Rows are points. Each copy is the shape, with its points in the same order, turned, moved and blurred by noise. Is it also mirrored, or only turned?
(in the rows, 128 means zero)

Shape (8 x 3)
[[ 28 105 162]
 [ 87 108  50]
 [134 124 120]
 [144 133  85]
 [113  71 144]
 [217 154 182]
 [156  98 138]
 [106 107 122]]
Copy 1 (8 x 3)
[[176  35 143]
 [103  87  63]
 [110 128 131]
 [102 144 111]
 [ 93  77 168]
 [106 207 210]
 [ 86 129 168]
 [116  97 132]]
Copy 1 is: mirrored
Copy 2 (8 x 3)
[[ 19 105 148]
 [ 69 132  38]
 [123 119 105]
 [134 142  70]
 [ 97  69 117]
 [215 120 159]
 [147  89 113]
 [ 95 106 102]]
Copy 2 is: only turned
Copy 3 (8 x 3)
[[ 19 148 166]
 [ 82 108  63]
 [125 148 125]
 [140 138  92]
 [102 106 165]
 [214 179 179]
 [145 121 150]
 [103 130 138]]
Copy 3 is: only turned

Shape (9 x 6)
[[131 137 104 118 118 121]
 [123 134 105 150 145 103]
 [125 149 142  97 113 108]
 [144  99 122 105 111 114]
 [ 14 142 127 126 123 122]
 [ 86  95 168 141 150 132]
 [106 137 146 166 111 145]
 [162 142 106 131 129 121]
 [142 117 124 107 144 142]]
Copy 1 (9 x 6)
[[125 132 102 129 134 120]
 [118 163 117 107 156 125]
 [115 117 132 151 139  97]
 [139 103 125 108 121 118]
 [  7 131 124 130 146 132]
 [ 86 111 172 108 163 161]
 [ 99 149 145 147 132 166]
 [155 144 106 131 144 125]
 [138 104 114 122 159 139]]
Copy 1 is: mirrored
Copy 2 (9 x 6)
[[136 142 107 118 105 121]
 [121 134 101 140 140 113]
 [130 161 143  98 108 113]
 [147 113 140 120  94 119]
 [ 36 131 108  64 150 124]
 [ 92 105 164 119 160 146]
 [134 124 118  93 162 147]
 [161 150 108 139 118 127]
 [129 138 138 141 107 148]]
Copy 2 is: mirrored
Copy 3 (9 x 6)
[[128 134  96 121 130 122]
 [119 132 103 156 156 114]
 [118 147 122  97 124 105]
 [140  97 109 108 118 106]
 [  9 136 100 127 127 126]
 [ 74  88 158 137 140 132]
 [ 99 134 137 159 106 145]
 [158 137 105 133 140 125]
 [137 109 118 107 145 141]]
Copy 3 is: only turned
Copy 4 (9 x 6)
[[136 145  94 130 121 123]
 [121 143  97 167 144 119]
 [126 156 126 112 117 108]
 [153 109 106 111 129 107]
 [ 19 142  98 119 115 139]
 [ 88  96 150 140 153 147]
 [105 128 130 168 101 153]
 [167 144  99 151 129 123]
 [148 132 111 119 145 144]]
Copy 4 is: only turned

Shape (13 x 8)
[[ 62 160  93 129 172 135 106 111]
 [130 150  34 126 155  60 100  73]
 [124 184 132 163 133 137 129 159]
 [119 150  92  81 185  84 143 106]
 [ 68 153 150 158 140 126 129  67]
 [167 204 176 139 125 156 147 152]
 [ 74 149  57 117 176  88  57 110]
 [144 199 129 171 104 184 176 149]
 [165 127 187 191  78 131 181 196]
 [148 115  85 113  90 141 178 155]
 [ 67 156  78  67 139  78  81 104]
 [194  99 158 152  91 189 128 142]
 [160 106 155 175 147 170 174 174]]
Copy 1 (13 x 8)
[[114 176  82 138 183 148 174  76]
 [164 159  10 136 161  73 134  69]
 [156 187 129 182 126 136 165 133]
 [110 175  80 119 173  96  97 103]
 [ 98 170 124 183 140 128 164  36]
 [175 198 170 182  99 159 111 136]
 [149 165  48 102 209 119 184  74]
 [146 198 128 213  70 176 147 147]
 [153 112 188 231  70 122 150 171]
 [118 125  84 155  85 134 114 166]
 [118 174  71  69 166  98 166  70]
 [186  88 148 181  82 189 114 122]
 [138 114 149 228 129 156 114 160]]
Copy 1 is: mirrored
Copy 2 (13 x 8)
[[ 51 182 119 144 163 115 118 139]
 [108 182  63 156 147  36 113 102]
 [128 197 162 170 146 152 140 180]
 [ 96 170 110 103 174  67 155 126]
 [ 55 178 170 163 132 130 128  86]
 [162 198 187 137 141 166 155 162]
 [ 58 157 102 135 178  63  72 156]
 [145 217 145 168 122 195 176 163]
 [173 138 198 210  89 157 212 194]
 [137 146  95 135  98 137 205 171]
 [ 60 175 115  93 130  46  94 139]
 [174 100 154 153 105 195 152 142]
 [146 117 156 177 158 187 199 169]]
Copy 2 is: only turned

Shape (17 x 11)
[[147 136  83 125 159 147 188 172 156  78 162]
 [106  96 120  81  64  77 199 172 116 186  60]
 [ 74 177 193 124  81  74 185 126 164 126  63]
 [100 167 111  73 170 102 125 108 162 146 176]
 [165 153 154 176 137  53 107 106 104 188  89]
 [140 151 146 158 132 142 102 177  85 100 132]
 [109  82 115 195  80 164 110 100 157 177  60]
 [ 96 105  92 181 107 100 118  95 156 103 167]
 [ 99  75 104 172  81 154 195  89 182  79 185]
 [184  96 148  76  78 148 107 118 137 133 148]
 [162  67 139 167 155  54 119  98 137  88 113]
 [ 75 186 129 170 151 175 175 131  80 117 164]
 [162 115 108  82  70 179 176 157 160 120 104]
 [ 99 167 114  97  64 164 122 161  88 108 129]
 [175  97 156  78 162 158 159 135 108  86 143]
 [ 65  77 185 154 136 132 195 143  78 162 157]
 [171 131 208 188 111  97 140 202 143  91  66]]
Copy 1 (17 x 11)
[[141 137 112 187 143 162 201 175 162  83 153]
 [ 72  96 137  60  78 108 200 153 117 144  62]
 [ 68 159 209 129  90  89 138 148 149  91  36]
 [168 187 152 186 139 125 159 146 134 186 108]
 [ 64 161 127 121 164  25 118  95 121 146 122]
 [ 80 155 121 145 143 140  97 156 111  99 177]
 [ 20  59 113 167 116 116 111  87 174 162  98]
 [116 101 117 235  99  83 122 149 142 142 130]
 [128  51 155 249  66 125 174 135 170 100 144]
 [164 106 131 108  91 141 117  80 152 140 154]
 [143  76 123 168 174  44 109 134 128  97 119]
 [ 54 171 170 224 129 163 170 146  88 112 163]
 [121 103 114 112  83 186 179 111 179 100 118]
 [ 88 162 118 141  59 186 121 141 101 119 131]
 [171 106 154 127 163 169 151 115 114  90 159]
 [ 65  77 221 154 127 121 176 160  75 149 162]
 [ 57 121 158  89 156  85  97 164 178  39 141]]
Copy 1 is: mirrored
Copy 2 (17 x 11)
[[154 133  76  91 176 153 163 153 141  75 184]
 [124 153 104 144  44  66 130 173 156 157 110]
 [109 174 175 131  58 104 175 106 150  62  97]
 [126 150 121  50 178  93 161  83  93 113 126]
 [174 155 176 204 160  92 138 105  84 133  80]
 [126 144 145 148 168 176 107 161  82  84 123]
 [139  62 107 178 111 160 142 107 150 135  35]
 [147  49 106 127 155 114 164  97  83  61 110]
 [145  25  76 115 101 158 180  86 132  62 172]
 [183 109 120  85 106 149  57 102 107 132 135]
 [164  85 135 189 181  75  94  81 134  78 142]
 [ 70 149 103 137 153 190 201 124  57  95 156]
 [167 132  70  88  84 171 111 145 167 116 132]
 [111 153  87  96  92 169 107 157  70  81  98]
 [132 142 105 108 163 159  72 107 135 117 202]
 [ 53  88 149 160 111 126 161 129 101 154 185]
 [158 146 208 188 132 154 110 171 167  59 130]]
Copy 2 is: mirrored

Shape (16 x 12)
[[ 78 121 183 125 117 118  99  73 158 154 179 181]
 [106 124 145 165 121 116 104  65  67 113 181 144]
 [144 107 184 156  90  91 122  91 129 118 127 154]
 [ 84 119 174 125 135 147 122 124 105 106 105 174]
 [191 172  50 119  99 123 131 166 129 192 123 138]
 [114  83 161 118 140 151 115  65 114  99 101 149]
 [ 76 167 185 162 103 121 157 115 102 116 148 114]
 [ 76 137 182 198 170 144 144  47 139 107 144 175]
 [129 176 189 166 144 108  81 101 125 133 121 120]
 [141 124  72 149 109 142 131 233 168  90 148 134]
 [103 150 164 157 132  88 112 119  68 165 121 177]
 [161 181  98  86 155  62 158 164 116 140 166 111]
 [156 100  84 142 154 113  85 212 154 141 151 128]
 [142 100  63 167 148  57 164 227 173 164 133  99]
 [130 147 164 150 131  95 123  98 111  80 127 206]
 [ 87 128  38 142 104  99  81 180 179  96  92 127]]
Copy 1 (16 x 12)
[[ 78 115 154 100  91 131 113 117 181 164 181 187]
 [ 80 110 116 152  78 142  83 115 138 189 131 117]
 [137 100 159 149  81  98 135 107 174 147 130 129]
 [ 89 116 154 106 112 122 124 140 139 111  91 154]
 [227 186  85 152 130 131 154 122  68 132 167 160]
 [112  69 131  98 125 141 106 101 165 123  99 126]
 [ 56 166 152 155 100 118 158 118 143 148 127 102]
 [ 55 126 141 156 146 135 102 101 214 167  91 162]
 [117 169 182 142 128 100  81  87 145 154 136 123]
 [172 172  92 176 131 115 133 214 125  57 161 131]
 [106 132 160 145 103  99 122 119  94 187 108 165]
 [164 202  70 105 131  58 150 145 102 170 158 109]
 [188 142 114 148 162  97  99 205 103 117 185 142]
 [185 144  90 195 195  49 178 197 101 120 195 130]
 [119 134 125 136  75  88  97 126 175 149  82 162]
 [142 135  81 178 136  73 104 144  90  26 180 165]]
Copy 1 is: mirrored
Copy 2 (16 x 12)
[[ 71  95 198 130 121 138 115  67 119 138 173 196]
 [113 121 132 138  98 121 136  65  66  97 189 162]
 [147  99 182 139  83  91 132  87 105 117 123 183]
 [102 124 165 131 136 142 101 115  79  85 105 183]
 [195 182 103 111 115 131 109 169 155 210 137 159]
 [127  85 147 112 128 149 110  62  93  84  92 165]
 [ 84 159 178 157  96 115 164 114  97  95 135 129]
 [ 84 108 158 199 160 137 171  45  94  90 140 185]
 [139 155 191 169 137  91 102  68 108 118 143 130]
 [157 118 104 160 110 134  87 226 183 104 139 151]
 [117 157 165 140 131  94 116 114  43 148 146 182]
 [159 168 131  72 155  71 149 172 147 145 171 130]
 [172  90 117 146 149 114  64 195 145 146 162 136]
 [151  83 103 156 145  70 132 240 156 192 134 116]
 [139 137 159 144 131  87 132  97 102  78 130 224]
 [104 118  66 157 109  85  44 173 177 134 103 153]]
Copy 2 is: only turned
Copy 3 (16 x 12)
[[103 101 199 108 102  58 119  78 138 139 148 191]
 [116  96 129 159 120  88  88  79  64 113 137 165]
 [160 141 185 162  89 100 106  86 119 113 109 180]
 [ 85 138 188 127 142 140 113 115 111 115 105 182]
 [198 119  93  98 146  81 153 177 141 143  58 135]
 [108 126 174 141 133 174 101  54 122 112 114 158]
 [ 92 153 180 158 118  64 134 118  76  76 131 141]
 [ 70 113 180 177 164  87 133  48 134  99 152 193]
 [141 125 191 150 168  60  61 100 111  93  98 135]
 [131 119 118 126 123 134 132 249 181  88 137 156]
 [110 139 158 156 147  66  98 106  77 159  78 191]
 [183 190 105  90 161  72 119 168 107 140 151 134]
 [153 109 126 137 147 118  77 221 176 154 122 133]
 [151 178  93 174 123  76 127 231 204 169 128 121]
 [130 161 158 144 147 111  93  91 123  82 122 229]
 [ 96 144  82 106  86 113  76 193 206  93  80 129]]
Copy 3 is: mirrored
Copy 4 (16 x 12)
[[102 127 220 135 120  67  98  72 137 174 184 133]
 [112 130 149 155 110  81 101  62  53 130 169 128]
 [148 114 188 158  90  56 118 111 110 142 113 121]
 [ 87 128 205  98 104 112 118 117  87 132 120 146]
 [201 178  69 101 115 119 108 158 146 197 127 168]
 [109  82 190 112 119 122 118  70 100 129 101 124]
 [ 87 185 173 146  87  86 129 117  85 138 145  80]
 [ 82 166 222 173 163  93 137  57  87 130 128 134]
 [135 176 188 142 135  79  49 116  99 131 120  99]
 [116 143  93 135 116 132 137 217 169 110 151 178]
 [116 159 177 117 109  57  83 126  52 186 127 149]
 [161 174  82  58 155  52 134 164 116 149 159 102]
 [130 106  94 127 159 113  83 206 147 147 152 167]
 [113 133  59 147 176  65 139 234 161 187 112 141]
 [133 148 196 119 112  51 127 100  84 106 121 173]
 [ 75 138  75 117 109  95  81 156 201 121  98 186]]
Copy 4 is: only turned

Shape (18 x 12)
[[139 141 145 102 161 171 203 190 116 180 141 217]
 [129  76 213 153 158 191  89 113 169 130 141 223]
 [125  61 201 148 159 147  83 185  79 151 138 131]
 [172 165 104 115  87 123 151 100  69 149 169 106]
 [192  86 187 168 123 146  58  64 193 111  66 169]
 [132 187  74 164 128  99 106 104 145 161 120 114]
 [103  84 136 145 134  99 112  55 157 103  65 133]
 [142  92 169 152  64 116 100  78 222 137  89 105]
 [141 140  83 105  89  97 128 138  96 224 143 152]
 [112  44 139 170 166 151 133 162 122 112  72 165]
 [177 146 117  85 126 176 183 104 101 219 106 155]
 [148 172  79  44 105 159 158 180  89 163 169 127]
 [195 151  71  89 139  44 148 116 134 170 140  80]
 [143 164 163 127 116 103 138  71 143 175 126  48]
 [178 137  86 158 108 153 158 142 122 180 187 108]
 [150 141  78 105 137 135 132 123 131 176  77  94]
 [145  69 128 167 111 101  96  47 181 141 143 118]
 [123 121  71  86 180 180 142 150 113 188 160 150]]
Copy 1 (18 x 12)
[[149 126 115  72 164 180 223 147 142 158 114 218]
 [133  77 214 130 178 195 121  79 188 114 117 187]
 [130  71 204 159 166 149 132 177 103 145 111 137]
 [147 155  98 100  90 130 166  92  60 146 169 102]
 [188 119 202 159 126 143  88  41 194  82  69 126]
 [136 203  80 136 127 105  99 107 147 163 147 111]
 [107 116 143 153 134  79 120  51 177 107  75 108]
 [144 116 171 136  61 117 107  82 222 115  99  77]
 [145 137  92  84 103 115 129 128 112 222 144 152]
 [125  78 126 192 169 128 154 135 157 108  48 161]
 [179 146 102  50 139 162 188  73 116 202  91 130]
 [148 139  69  20 125 152 162 181  79 146 147 132]
 [188 153  76  84 124  36 146 121 126 161 165  84]
 [124 183 156 106 118 101 166  93 141 157 140  37]
 [180 129  74 127 115 170 167 131 119 168 180 100]
 [159 162  88  97 148 112 129 127 132 161  84  92]
 [141  91 149 152 108 103 107  49 183 137 146  87]
 [141 114  70  71 201 163 139 141 119 175 135 148]]
Copy 1 is: only turned
Copy 2 (18 x 12)
[[145 101 163  42 134 169 179 154 133 176 202 165]
 [117  76 184 166 113 195 104 171 168 126 122 212]
 [109  88 188 154 113 133  98 211  73 137 148 120]
 [172 155  65 136 100 105 183 103  77 140 168 114]
 [176  71 137 175  92 134  76 120 175 105  25 176]
 [137 161  68 108 131  87  84  79 151 167 133 108]
 [ 70  85 106 145 119  88 114 106 143 110  54 155]
 [117 105 107 168  42 114 122 123 186 141  43 108]
 [146 132  47  92  89 103 139 137  95 224 159 144]
 [ 83  28 155 104 126 117  93 144 111 110 131 146]
 [169 110 111  72 128 174 193 101  86 212 127 144]
 [148 161  53  49 113 167 182 171  85 155 188 114]
 [167 149  35 105 148  52 184 147 132 183 110  84]
 [128 177 111 159 111 103 170  99 120 165  77  69]
 [168  98  70 134 120 133 150 117 128 174 192  70]
 [133 122  70  77 125 120 123 107 104 171  92  90]
 [118  85  76 217 109  91 125 123 163 150  91 140]
 [108 110  70  85 169 184 134 149  99 188 170 135]]
Copy 2 is: mirrored
Copy 3 (18 x 12)
[[154 152 164 132 162 140 204 175 118 140 125 249]
 [115  84 229 172 166 183 100 127 162  71 145 210]
 [131  94 210 132 162 143  76 161  66 139 134 143]
 [156 169  94  94  95 119 155  75  95 128 180 145]
 [175  90 208 172 126 151  68  49 197  48 104 158]
 [135 187  81 147 143  75 107  75 172 130 136 142]
 [109  91 155 129 158  95 123  50 164  59  84 124]
 [131 105 196 134  80 104 104  72 224  84 107 103]
 [139 137  93  84 106  77 122 106 137 184 151 208]
 [129  63 160 174 179 121 132 145 110  89  66 154]
 [177 146 125  95 125 164 186  76 133 181 111 213]
 [162 183  79  48 110 147 172 167 112 145 150 183]
 [212 156  91  69 150  52 151  82 162 146 163 120]
 [143 188 167 100 126 108 141  41 161 154 148  89]
 [168 149  97 156 100 123 160 129 136 166 189 147]
 [165 154  93 103 149 121 136  91 159 153  84 137]
 [124  71 152 143 130 102 106  48 195  97 171 115]
 [140 126  82 102 191 163 154 153 137 166 146 191]]
Copy 3 is: only turned
Copy 4 (18 x 12)
[[151 153 197 125 147 197 191 196 131 192 138 193]
 [147  79 220 201 123 212  97 109 149 126 138 221]
 [117  81 220 185 127 142  73 186  79 142 119 155]
 [183 157 104 115 116 118 154 128  62 135 149 105]
 [221  63 182 205 132 155  73  49 163 102  74 168]
 [148 168  85 170 154 111 132 101 137 159  93 119]
 [136  63 143 155 139 126 135  57 147 102  47 145]
 [184  81 163 176  64 108 104  51 196 112 100 113]
 [155 146 114 124 103 103 144 131  95 232 126 148]
 [123  39 178 181 146 174 142 170 128 135  56 163]
 [196 149 170  92 132 179 174 109  95 216 115 126]
 [159 167 101  64 121 158 136 203 107 184 161 129]
 [192 129  95 101 184  48 151 120 129 171 139 106]
 [164 160 166 121 126  93 133  64 133 125 128  60]
 [175 135 106 172 124 140 160 156 103 186 169  91]
 [165 126 119 105 155 136 130 116 137 183  74  90]
 [162  58 125 189 122 109 120  40 145 134 133 131]
 [123 119 124 110 169 197 138 163 110 215 145 147]]
Copy 4 is: only turned

Shape (16 x 12)
[[105 147 126 123 119 132 165 126 114 142  99 162]
 [129 128 134 135  84 111 109 122 112 135 120 161]
 [ 96 141 135 117 151 186 111 137 210 125 114 139]
 [107 111 134 127 112 159 113 186 139 142 133 140]
 [126 135 143 164 152 115 111 134 114 116 135 158]
 [107 140 140 106 105 135 107 136 122  70 137 122]
 [105 149 145 147 124 177 171 122 216 129 142 161]
 [ 94 145 140 106 152 116 170 134 121 134 129  64]
 [ 92 104 141 114 125 120 121 125 113 141 126 145]
 [103 148 141 129 154  98 123 125 180  79  87  64]
 [109 129 151 132  98 122 111 134 120 143 124 153]
 [119 143 135 111 153  94 126 153 156 129 142 148]
 [112 103  91 134 143 116 115 134 123 129 134 103]
 [ 97 133 132 173  91 107 111 152 112 106 124 145]
 [171 100 142 134 147 114 136 126 145 131 134 163]
 [109  93 148 135 138 114 125 126 133   7 140 144]]
Copy 1 (16 x 12)
[[111 134 113 115  96 104 172 133 123 146 133 180]
 [137 114 128 131  87  79 119 144 113 153 110 153]
 [126 160  90 106 117 152  99 168 203 126 152 157]
 [113 135 122 132 135 125 112 194 127 150 149 130]
 [119 131 125 140 150  84 104 119 129 131 126 166]
 [ 95 100 149 110  98 133  87 145 123  96 120 163]
 [119 152 124 136  91 122 132 150 217 129 181 161]
 [ 96 145 147  81 134 160 164  95 127 108 124 118]
 [125 117 139  92 128 116 127 137 123 169 116 154]
 [ 96 142 124 109 126 145 113 107 183  72  70 113]
 [130 130 138 118 106  97 113 150 112 154 116 156]
 [119 133 123  93 140  74 127 144 148 102 135 137]
 [ 91 107  98 107 146 125 116 105 121 146 117 114]
 [ 83 127 149 156 109  86 101 133 110 143 106 149]
 [161  96 116 137 146  75 140 137 160 130 137 141]
 [ 78  50 162 141 147 115  83 123 174  96 103 179]]
Copy 1 is: only turned
Copy 2 (16 x 12)
[[130 123 124 124 121 142 179 154 125 164 106 142]
 [140 121 127 109  97 104 136 118  96 145 117 159]
 [ 69 116 129  96 136 149  86 165 188 157  89 158]
 [120 104 166 130 128 121  95 168 118 154 105 149]
 [146 124 138 144 128 121 131 108 151 132 127 177]
 [ 97 146 164 109 123 134 130 127 119  90 119 134]
 [ 88 128 133 102  81 154 121 180 200 180 130 161]
 [ 88 127 144 153 164 107 161 139 159 151 135  80]
 [110  83 141 119 129 109 152 122 119 140 117 143]
 [ 72 172 137 129 142  84 131 118 188 115  77  99]
 [118 112 143 116 112 109 137 123 109 159 120 162]
 [116 130 133 115 153  86 139 156 155 134 130 164]
 [122  95 115 159 135  99 115 129 136 114 117 114]
 [115 136 150 166  89 105 133 122 111 131 108 168]
 [174 107 133  95 121 102 126 133 172 140 127 150]
 [119 130 193 123  96 125 147 118 177  41 108 152]]
Copy 2 is: only turned
Copy 3 (16 x 12)
[[125 166 124 148 127 126 160 140 119 163 127 160]
 [130 151 112 115  93 127 107 126 106 140 139 166]
 [139 129 131 150 165  98 106 127 193 138  61 142]
 [136 116 125 144 123 134  99 183 152 131 120 153]
 [131 148 113 167 140 110  95 121 101 121 150 146]
 [100 158 119 120 125 135 117 130 146  74 125 145]
 [151 142 128 175 133  87 132 107 219 161 111 157]
 [ 93 148 156 159 126 136 161 143 138 128 127  66]
 [ 95 126 137 125 129 119 117 142 115 147 135 149]
 [108 140 135 162 114  93 142 102 131  76  64  79]
 [120 150 130 126 104 119 101 141 120 144 134 161]
 [150 140 129 129 143  81 125 141 127 122 137 114]
 [104 104  90 141 129 134 119 136 114 129 126 102]
 [110 153  95 158  83 111 103 149 113 108 138 160]
 [171 104 132 143 136 118 121  98 113 135 151 146]
 [ 89 113 113 152 138 102 136  91 136  29 148 172]]
Copy 3 is: only turned

Shape (15 x 12)
[[116 135  87 101  69 193  53 114 150 210 127 162]
 [100 122 190  61 165 119  62 146 132 163 113 150]
 [ 61 155 106 132  87 196 121 185 162 133 124 106]
 [222 121 212 113 140 146 135  74 122 179 135 118]
 [182 199 117 124 167 162 117 155  70 142 143  58]
 [181 110 155 155 107  90  71 246 200 136 144 120]
 [ 93 101 169 136 143  92 194 109 125 157  78 118]
 [190 112 181 141 197 154 125 173 105 108  86 144]
 [104 147  96 181 167 149 115 117  77 171 182 107]
 [141 159 156 152 107 115 200 113  98 135 131 145]
 [111 170 112 163  90  99  89 144 104  97  86 109]
 [138 171 118 126 127 131 131 133 168 179 139 137]
 [125 142 136 115 100 122 108  78 148 118 139 124]
 [206 132  89 129 152  79  63 149 135 113 124 121]
 [ 80 132  54  52 105  99 152 182 102 161 165 105]]
Copy 1 (15 x 12)
[[ 83 130  87  93  47 182  78  99 151 182 128 167]
 [ 74 112 175  61 140 102  70 153 105 165 105 137]
 [ 59 127 101 143  83 190 127 155 156 105 101  87]
 [165 109 203  72 144 143 158  77 115 217 167 116]
 [181 141 115 124 144 177 105 132  60 138 156  51]
 [164  52 171 143  96 146 115 247 172 139 142 145]
 [ 82  74 127 115 174  86 196 109 130 183  88  87]
 [160  77 196 111 167 163 150 142  60 135  86 137]
 [ 91 111  81 175 167 171 110 110  76 170 177 108]
 [119 140 121 135 148 118 225 117 107 166 142 111]
 [132 122 111 187  86  85 124 139 102 121 105 106]
 [127 143 104 117 137 153 131 147 160 181 129 125]
 [112 136 137 130 123 103 126  87 159 142 147 129]
 [211  85 120 135 138 108  84 147 120 129 140 157]
 [ 85 105  16  68 132 114 125 169 132 102 163  92]]
Copy 1 is: only turned
Copy 2 (15 x 12)
[[ 92 114 148  90  79 249  55 112 135 151  86 122]
 [128 142  96  72 122 123  69 171 166 171 123 166]
 [108 151 127 145  87 221 118 194 181 112  92  67]
 [235 128 127 108 154 153 112  65 128 198 128 132]
 [181 174 133 101 163 149  93 151  78 150  99  12]
 [178  54 219 127 112 107  78 198 195 119 100  98]
 [134 137  91 145 124 123 211 132 155 188  87 137]
 [204 128 124 143 211 130 109 183 118 147  86 139]
 [ 85 155 138 168 145 164 104 132  84 181 139  49]
 [165 171 160 140 128 156 200 116 108 147 121 117]
 [126 164 148 155  79 116 115 151 108  94  53  94]
 [120 144 173  97 133 170 127 116 163 156 100  92]
 [131 147 117 127 105 149 118  82 148 110 116 114]
 [142  86 169 100 162  90  74 119 104  99  77  91]
 [ 71 105 119  43  86 159 170 181 107 122 136  53]]
Copy 2 is: mirrored
